Each row is a point. Each copy is the shape, with its points in the same order, turned, moved and blurred by noise. Is it also mirrored, or only turned?

Shape (8 x 3):
[[ 16  24  14]
 [  0  20   3]
 [-46  25 -18]
 [ 50 -47 -12]
 [-12   7   4]
 [ -8   3  19]
 [ 27 -21   7]
 [ 43 -29 -19]]
Copy 1, 8 rows:
[[-16   4 -39]
 [-26   3 -13]
 [-43  -3  30]
 [ 26 -60 -39]
 [-17   4   8]
 [ -3   6  -2]
 [ 11 -32 -30]
 [ 11 -50 -41]]
Copy 1 is: only turned
Copy 2, 8 rows:
[[-16 -14   6]
 [-21  -3  -9]
 [-49  34 -26]
 [ 52 -24 -46]
 [-17  15  -8]
 [ -4  16   2]
 [ 29 -11 -18]
 [ 33 -27 -45]]
Copy 2 is: mirrored
Copy 3 (8 x 3):
[[ 31   0 -28]
 [ 14  -6 -26]
 [-19 -44 -37]
 [ -4  55  25]
 [  4 -16 -16]
 [ 18 -18  -2]
 [ 14  23  10]
 [ -8  46   6]]
Copy 3 is: mirrored
Copy 4:
[[ -7   7 -29]
 [  3   3 -13]
 [ 37   2  24]
 [-56 -58 -18]
 [ -3   0   4]
 [-17  11   2]
 [-40 -22 -14]
 [-35 -49 -24]]
Copy 4 is: mirrored

Shape (8 x 3):
[[  9  57 -21]
 [-15  -6 -27]
 [ 47  29  -2]
 [ 34  15  21]
 [-20   8  14]
 [  3 -16  37]
 [-39 -34   1]
 [ 15   3  17]]
Copy 1:
[[ 51  29  -1]
 [ -3  15 -32]
 [ 58 -24 -13]
 [ 35 -31   2]
 [ -9   0  11]
 [-13 -39   6]
 [-52  -6 -12]
 [ 14 -27  -3]]
Copy 1 is: only turned
Copy 2, 8 rows:
[[ -1  34  46]
 [ -3 -24  15]
 [ 38  41  17]
 [ 25  38 -13]
 [-21   4 -10]
 [  5  10 -43]
 [-21 -41 -21]
 [ 13  17 -10]]
Copy 2 is: mirrored
Copy 3:
[[  5  60 -18]
 [-26  -3 -28]
 [ 43  27 -32]
 [ 42   6 -10]
 [-10  -2  12]
 [ 23 -35   8]
 [-38 -37   1]
 [ 21  -5  -6]]
Copy 3 is: only turned

Shape, 10 rows:
[[-31  19 -27 -17]
 [-11  28  52 -30]
 [-24 -30   1 -22]
 [-16 -23   6  -2]
 [ -6  -8  51   8]
 [  9  31  -6  24]
 [-26 -38 -30  -2]
 [  1 -32 -25 -35]
 [ -6 -13  46  22]
 [ 18   1   0   9]]
Copy 1, 10 rows:
[[-55 -10   0 -16]
 [ 11  -1  48 -32]
 [-36 -11  24  28]
 [-21   0   9  24]
 [ 21  19  22  13]
 [ -3   2 -33 -23]
 [-56  -8  -5  40]
 [-40 -45   8  30]
 [ 21  26  13  19]
 [  2 -15 -18   3]]
Copy 1 is: only turned
Copy 2:
[[ -5 -44 -16   6]
 [-60  19 -34 -15]
 [-32 -21  20   7]
 [-15  -4  15  20]
 [-33  41  -3  11]
 [ 27  10 -37 -12]
 [  9 -37  29  24]
 [-14 -31  36 -18]
 [-19  43  -4  15]
 [ 11  13   0 -16]]
Copy 2 is: only turned
Copy 3 (10 x 4):
[[-45  19  -9 -14]
 [ 17  23  39 -42]
 [-30  -7  31  14]
 [-12 -12  17  12]
 [ 30 -16  28 -12]
 [ 12  16 -34  -8]
 [-45 -17   3  31]
 [-37  20  23  41]
 [ 31 -27  19  -6]
 [ 14  13  -9  17]]
Copy 3 is: mirrored

Shape, 10 rows:
[[  6  30   8   0]
 [ -3  34  -6 -13]
 [ -4  17  26  14]
 [-11   7  -8  22]
 [ 16 -25   1 -38]
 [ -8 -35 -56   2]
 [  0  25   0  34]
 [ 12  38  53  -8]
 [-25  10  32  10]
 [  4  -3   5   2]]
Copy 1, 10 rows:
[[-22  -3  -3  10]
 [-20  -6 -20   5]
 [ -4 -10  18   8]
 [ 10  -3   4 -17]
 [ 35  10 -25  47]
 [ 58  24 -37 -22]
 [-10   4  19 -20]
 [-37 -20  23  46]
 [  3 -32  18  12]
 [ 13   5   2  13]]
Copy 1 is: mirrored
Copy 2:
[[-26   2  26   9]
 [-33  12  13   0]
 [-22 -28  24  11]
 [-14 -11  -2  28]
 [ 24   8  14 -29]
 [ 34  20 -40  21]
 [-22 -15  18  42]
 [-39 -29  59  -9]
 [-25 -41  10   4]
 [  2  -7  12   4]]
Copy 2 is: only turned
Copy 3 (10 x 4):
[[ -5   7  18  29]
 [-24  15  11  23]
 [  5 -18  12  14]
 [  0  -3 -10   9]
 [-19  20  34 -41]
 [-17  20 -41 -40]
 [ 13  -3 -14  29]
 [ -2  -9  60  36]
 [-17 -30  13  13]
 [ -3   1   9 -10]]
Copy 3 is: only turned

Shape (12 x 6):
[[-27  18  33 -16   5   2]
 [ -7 -14  19 -19 -38 -13]
 [  3   0 -19   2 -21  31]
 [-48  16  20  29 -37   7]
 [-46  30 -21  -2 -36  14]
 [-29  11 -23  41  14  -7]
 [  5  -7  -7   0  21  40]
 [-21  32 -22  17   5 -20]
 [ -9 -32 -28  -4  14 -14]
 [ -6 -22   7  10  -9   6]
 [ 20  23   6  34 -35  24]
 [ 18  -6  -4  -8  28  24]]
Copy 1 (12 x 6):
[[-12 -42   7  -8 -15  20]
 [ 21 -15 -12 -17 -30 -13]
 [-10   7 -24  34  -8 -12]
 [  4 -21  16  31 -60  16]
 [ -7  -6 -26  30 -45  37]
 [-17  26  33  29 -18  30]
 [-42  -2   0  23  14 -14]
 [  0  14  12  15  -6  47]
 [-22  38   7 -17  -6  -1]
 [ -9   4  14   7 -19 -20]
 [ 25 -10   1  58  -5  -7]
 [-29   0   0   7  29 -13]]
Copy 1 is: only turned
Copy 2, 12 rows:
[[-18  -8  16  -4  37  18]
 [-24 -34  31  21   3 -11]
 [ 30  -9  25   9 -20  18]
 [ -8 -42  54 -30   9  41]
 [ -5   5  59  -7  -1  39]
 [-12   5   2 -38 -25  37]
 [ 28  -7 -20  16   6  23]
 [-20  27  21 -36  -9  27]
 [-20   5 -15  15 -36   8]
 [ -7 -27   1   5 -12  13]
 [ 45 -29  37 -32  -3   8]
 [ 20   6 -25  20   4   9]]
Copy 2 is: mirrored
Copy 3, 12 rows:
[[  9  -6  31 -34 -29  24]
 [ -8 -24  19   0  11  45]
 [  9  19 -26   2  -6  37]
 [ 20 -11  20  26 -51  39]
 [ 42 -16 -19  -1 -35  55]
 [ 23  -9 -23   9 -46 -17]
 [ -9  35 -23 -25 -18   9]
 [ 43 -17 -12  -5 -22  -8]
 [-20 -25 -34 -15  -4  -5]
 [-18  -2  -1   7 -12  15]
 [ 28  34   4  31  -2  26]
 [-12  29 -16 -33   0   0]]
Copy 3 is: only turned

Shape:
[[  1 -11   9   4 -11   2]
 [  2   5  -2   8  -6  -2]
 [ 20   7   7   5  -9  -5]
 [ 10   6  11   7  -9  -7]
 [ -3 -60  15  -6  -9   8]
 [ -4  11  19   7  29   7]
 [ -4   8  -8 -51   0  -8]
 [ -3   9  14 -16 -11  24]
 [ -2  -9  12   2  10   6]
 [  0   1   3   4  13  11]
 [ -6   5  17   8 -10   3]]
Copy 1 (11 x 6):
[[  1  16  -2   7  -7  -1]
 [  6   7  -5  -7   3   3]
 [  1  26  -5  -4  18   3]
 [  2  21   1  -4   9  -4]
 [ -8  18  19  39 -35  15]
 [ -1 -17  -2  12  21  -5]
 [-37  -3  27 -27  -9   2]
 [-29   1 -16  -2  -7  -9]
 [ -4  -2   4  12   2   0]
 [ -5  -8  -7   5   9   6]
 [ -1   7  -9   2  -3 -13]]
Copy 1 is: only turned
Copy 2, 11 rows:
[[ 17  -6   2   8   0  11]
 [  2  -2  -8   4   1   1]
 [ 13   1  -8  16   7 -13]
 [ 13  -2  -5  17  -4  -4]
 [ 29 -32  39  -4   8  34]
 [ -6  30  22   3 -14  -5]
 [ 27  -9   3 -39 -10 -27]
 [ 32  20  -4 -14  -6   7]
 [  5   7  16   0  -5   7]
 [  0  13   7  -3   1   3]
 [ 14   5  -3  11 -12   9]]
Copy 2 is: only turned

Shape:
[[ -7 -17  27  -1  13   3  49 -23]
 [ 14 -13 -13  14  18   2  -1 -12]
 [ -9   4 -17  -7  14 -10 -22 -12]
 [ -5 -31  47  10   5 -21  36 -24]
 [  0 -13   0  -6  13  -1 -15  11]
 [  6  -9   5  15  16  17 -14  -3]
 [ 14   0 -12   5  -9 -11  11  13]
 [  2  12   0  -2 -13   2 -11  -3]
 [-12 -54  29 -10  -6   0  35 -35]
 [ -1  15  -9   3  -3   5  13  24]
 [ 25  -2   2 -11  10   5 -15 -16]
 [  2   5 -14  16 -14   5 -14  -9]]
Copy 1 (12 x 8):
[[-18  -4   7  24 -48 -28 -27 -26]
 [-16   6 -23  14 -15  13 -12   4]
 [  0  11 -27 -19   2  -3 -12   0]
 [-42  -3  10  19 -39 -29  -2 -44]
 [  3   5  -8   3  10   8  -8 -12]
 [ -9   6 -11  25   7  -1 -10   7]
 [ -7 -21   3  -6 -15  22  -9   0]
 [  3  -9  -2  -8  -3  -6   1  13]
 [-22  32  22  20 -52 -24  -1 -38]
 [  3 -25  10  -3  -3  10 -26   7]
 [  8   1 -25  14 -11   1  10   1]
 [-11   1  -3  -6  -5   5  -1  25]]
Copy 1 is: mirrored
Copy 2:
[[-11  18 -33   2 -50  12   5  20]
 [  4  -9   6  -4 -17  28   6 -11]
 [ -1   4  13   4   9  18 -22 -11]
 [-10  42 -18   6 -56  -5  16   9]
 [ -1 -10  15  -3 -13  -3 -16 -10]
 [  0 -13  21  -2 -15  14   3   9]
 [  4 -11 -16 -17   0  -4   9 -14]
 [  4  -4  -2   7  13  -3   1   6]
 [-39  22 -19  28 -60   4  12   2]
 [  1 -17 -15 -24   6  -5  -5   6]
 [ 18 -13   5  23 -10  12  -4  -8]
 [ -3  -4   5   2  19  10  13  -1]]
Copy 2 is: only turned
Copy 3 (12 x 8):
[[ 26   2  34  20 -27  -5  34   3]
 [ -9  14   6   5  -2 -35   3  12]
 [-35  10   4  -9  -4  -7   0  20]
 [ 40  10  26   1  -8   2  54  13]
 [ -3  13   7 -14  -4  -9 -14  24]
 [  1  19 -10   5 -13 -22  -6  25]
 [  2  -1   9   3  18 -10 -14  -6]
 [-10  10 -12   3  -3   8  -9   1]
 [ 33  -8  22 -19 -37 -12  49  -2]
 [  0  -5   8  18   5   3 -27   7]
 [-11  36   0  -8 -14 -18  -4  -2]
 [-15   2 -24   4   2 -13  -4   3]]
Copy 3 is: only turned
Copy 4:
[[ 23  -6  13 -38  38   8  25 -18]
 [ 10  27 -20 -13   8  17   8  12]
 [-19  21   5  -2 -12  15   3  17]
 [ 26 -33  10 -52  32  12  12  10]
 [  3   9  -9  -2 -11  15  25  20]
 [ 22  19 -10 -13 -15   8   6   6]
 [  0   4 -23  18  14   5   9  10]
 [  2   4  -3   7  -9  -9  -2   3]
 [ 38 -10  40 -32  40  26  17  12]
 [  2  -2 -20  13  -3   1  18 -11]
 [  1  23   1  -9  -5 -15  10  23]
 [  3  12 -11   8  -3   5 -18  -1]]
Copy 4 is: mirrored

Shape, 14 rows:
[[-14 -18 -25  -2  -7  28 -18 -24]
 [  7  -2   4   4   0  40  13  35]
 [  2  29   9   2  -8  10  16  -2]
 [ -7   0 -32  -4  42 -15  11   5]
 [ -8  -7  34  -2   5  -4   7 -11]
 [ 12   8  -4 -29   6  14 -15   8]
 [-14   4  15  15 -11   2 -27  26]
 [ -7 -11   7  -2  -6 -10  -3   5]
 [ 14  35 -16   6   8 -60   4  28]
 [ 10  33 -13   1   9   9 -21  20]
 [  1  -6 -11 -11  33  -4  16  24]
 [ 18   7   0  11   2   5   1  -2]
 [ 16   4  21 -18   7  24 -21 -25]
 [ -4  16  16 -33  35  -4  21  -5]]
Copy 1 (14 x 8):
[[  7 -15  33  -6 -15  -4 -26 -16]
 [-12 -24  11  37 -11 -17  28  10]
 [ -1   4 -15  19  -6  -5  16 -29]
 [ 16 -20 -19   1  16  27 -11  20]
 [-24  13   2  29 -23  31  -2 -14]
 [-28  -7  -1   7  12 -15 -10  -6]
 [-16  10  -6  16 -37 -18  -6  16]
 [-19   4  -1  -1 -28  12  -1   0]
 [  1  25 -58 -24   5  11  22  18]
 [ -2   5 -19  12   9 -26  -1   6]
 [ -7 -24 -11  15  12  24   7  25]
 [ -1  11   6  10   2   1   9  -5]
 [-30  18  19  23   6  -1 -23 -22]
 [-29 -12 -24  33  16  36  -7 -14]]
Copy 1 is: mirrored
Copy 2:
[[ 18   1 -34  -5   4  -3  16 -30]
 [-10 -13  -2 -37   8 -26 -24   1]
 [ 23 -27   2 -10   8   4 -17  23]
 [ 21  -2  36   1 -23 -25  25  -2]
 [ -4 -20 -10   9  22  -8  10  30]
 [  5   0  18   0  20  -6 -13 -13]
 [-34 -31  -8  -1  -6  12 -10   0]
 [ -7  -6   0   1  11  10  14   8]
 [  0  -9  59   8 -32  35  -1  26]
 [  4 -18  23   1 -12   6 -33 -15]
 [ -2  -6  35 -14  -1 -21  13   6]
 [  7   3   3   2  -2  -7 -16  11]
 [ 12  -3 -14  25  34 -15 -23  -6]
 [ 22 -23  38   8  32 -25  12  19]]
Copy 2 is: mirrored
Copy 3 (14 x 8):
[[-14  36 -13   4 -36  -3   5 -12]
 [-28 -25 -17  25  -1 -14   6  10]
 [ -2 -23  -8 -25 -11 -11  12  14]
 [ -6  28  12 -14  23 -47  -1 -11]
 [ 23   4 -19 -14   6   8   9  17]
 [-20   6  -4 -10  -4  -3 -26  10]
 [-14  -3  17  10   3  27  16  12]
 [ 17   8   7   2  -2   3   4   9]
 [  9 -20  59 -32  30 -18  -9  -4]
 [-36 -10  16 -19   7   0  -4   1]
 [ -6   6  -2   2  30 -38  -8   7]
 [ -3 -13  -5 -13  -2  -3   2 -15]
 [ -6   5 -35 -24 -11  19 -14   2]
 [  5  10 -21 -30  22 -27 -12  32]]
Copy 3 is: mirrored
Copy 4:
[[-15   8  -1  42   7   5  27  17]
 [ -3 -40 -11 -16 -18   0  28  11]
 [ 25 -19  -2  -3  23  -1   9  -2]
 [-19   0   0  -6  30 -37  -1  42]
 [ 12  -7  43  -4  10  -1   6   3]
 [ 12   2  -9   4 -13  -5  -4  21]
 [  1   3   8  -5 -15 -28  24 -25]
 [ -7   7  19  -9   7  -6  10  -2]
 [  0  11 -18 -42  36 -41 -27 -12]
 [ 10  -8 -28   1  -6 -33   1   2]
 [-10 -13   5 -24  13 -23   3  39]
 [ -2 -20  -1   4  12  -6  -4  -3]
 [ 24  -8  16  33 -11   7 -12  10]
 [ 31  -8  23 -14  16 -12  -7  44]]
Copy 4 is: only turned

Shape, 15 rows:
[[ 24  44   6 -25   0 -15  29 -39  16]
 [ 13 -14  16 -11  23   7   9  -8 -33]
 [-31  18  26   3  -7  -7  33 -21  -2]
 [-19  -8  -7   8   0  -7 -19  10 -17]
 [-29  -6 -24  24  13  -7 -23  -3  11]
 [-40  25  16  20 -18  -9 -10  -3  15]
 [ 26 -39 -12 -12  14  17  26   5  -9]
 [ -7  -6 -16  20  -7   3   0  15 -26]
 [ 31  16 -15 -24  24  -2  28  27  13]
 [-34 -14  -9  18 -24 -32 -23   8   1]
 [-17  -8 -17 -12   4   0   7   2 -21]
 [ 16 -19   1 -22   8  34   5 -24 -12]
 [  4  22  -4 -38  13 -18  19  21  23]
 [-13  -4 -15  -1 -16   9 -14  22 -13]
 [ 20  27  30 -14  -1  -5  17 -21  18]]
Copy 1, 15 rows:
[[ 18  36 -15  51  10 -21   5   2  28]
 [-17  -6 -10  -7   6 -41  -1  15 -12]
 [  1  45   4   1  -1  -1  27  -4 -10]
 [-17 -19  10 -12   3  10  -4 -13 -10]
 [-14 -18  36   2 -23  25  -9  -9   1]
 [ 11  28  21 -10   1  31  -2 -25  -4]
 [  6 -41  -3  12  -1 -35  18  31 -20]
 [-12 -21  -9 -15   0  19   5   8  -9]
 [ 23 -23 -34  44 -18 -20  -2  -2 -12]
 [-15 -12  32  -1  18  41  -1 -19 -18]
 [-17 -20  -2   1  -3  -6  21  -9  -4]
 [  7 -20   7  -5   8 -46  16  17  15]
 [ 19  -5 -16  48  -8 -13   3 -32 -14]
 [  4 -32  -1 -14   6  15   6 -15  -6]
 [ 30  31  -6  26  15 -24  -6   3   6]]
Copy 1 is: only turned
Copy 2, 15 rows:
[[-19  30 -40 -39 -25   8   6  29  25]
 [ -8  12   5  -6 -24  42 -13  -7  -9]
 [-37 -17 -29 -23  -3  10 -20  16  -2]
 [  3  -7  -6  20  -9 -10 -20 -18 -14]
 [  5 -17   4  29   1 -24 -30  10  14]
 [-31 -20 -21  -7  17 -31 -31  -4   7]
 [  8  13  11  15  -6  42  32  15 -13]
 [  5 -16 -15  27  -1   8  -5 -20 -11]
 [-22   9   0   9 -36   8  46   2  26]
 [-13 -11 -19  34   3 -41 -32  -4 -27]
 [ 10 -14  -5   2 -27   6  -4   4 -14]
 [ 21  18  13 -24  -6  28   7   7  -9]
 [-35   9  -5  -9 -38 -19  32  11  10]
 [  6 -14   0  15  -6 -16   6 -25 -10]
 [-33  31 -23 -32  -3   6   3  12  19]]
Copy 2 is: only turned
Copy 3:
[[ 60 -23   6  12  18   7  42   9  18]
 [ 29  -6 -28 -12 -31  -8  -2 -21  13]
 [ 38   8   1  -2   7 -10  31 -16 -36]
 [-13 -11   2   7 -16  -7 -11 -22  -6]
 [ -7  -4  13  27   3  -7 -33  -2 -17]
 [ -4  -8  14  11  17 -26  17   1 -41]
 [ 22   3 -27   5 -54  36  -7  -3  13]
 [ -9  -2  14  -6 -28   1  -7 -19   0]
 [ 14  12 -14  33 -17  26  28  12  40]
 [-31 -18  11  13  15   5 -10 -26 -33]
 [  8  -5   2  17 -25   1  -3 -31  -2]
 [ 35 -33 -19   6 -46   0  -5  -4   8]
 [ 13   3 -20  43   6  19  33  -3  20]
 [-22 -14   7  18 -30  -8   5 -14  -5]
 [ 40 -18 -14   1  11   0  40  15   4]]
Copy 3 is: mirrored
Copy 4 (15 x 9):
[[-11 -42  27 -14  14   6 -49 -18 -14]
 [-11   9  19 -23 -17 -26  -8  16  22]
 [-40 -11  -6  -3  -6 -23  -7 -35 -18]
 [ 10   4  -4   1   0 -16  32 -10   7]
 [  4  12 -22   5  32  11  32 -29  18]
 [ -5  -3 -10  15  -1   5  21 -40 -27]
 [ -3  18   0 -18  19 -31 -19  38  15]
 [  1  22  14   4  17 -34  24  -8   5]
 [-12 -19  30 -20  43 -11  -3  32 -10]
 [ 19  -7 -36  27   2 -21  32 -24   7]
 [ -1   0  -2 -26  12 -28  11 -11   8]
 [  7  17   2 -41  -4  -3 -36  12   4]
 [-11 -37  12 -19  29  -3   2  19 -25]
 [ 18  18  -2 -11   9 -21  26  -5 -13]
 [-12 -22  21  -2  -5  10 -34  -4 -24]]
Copy 4 is: only turned
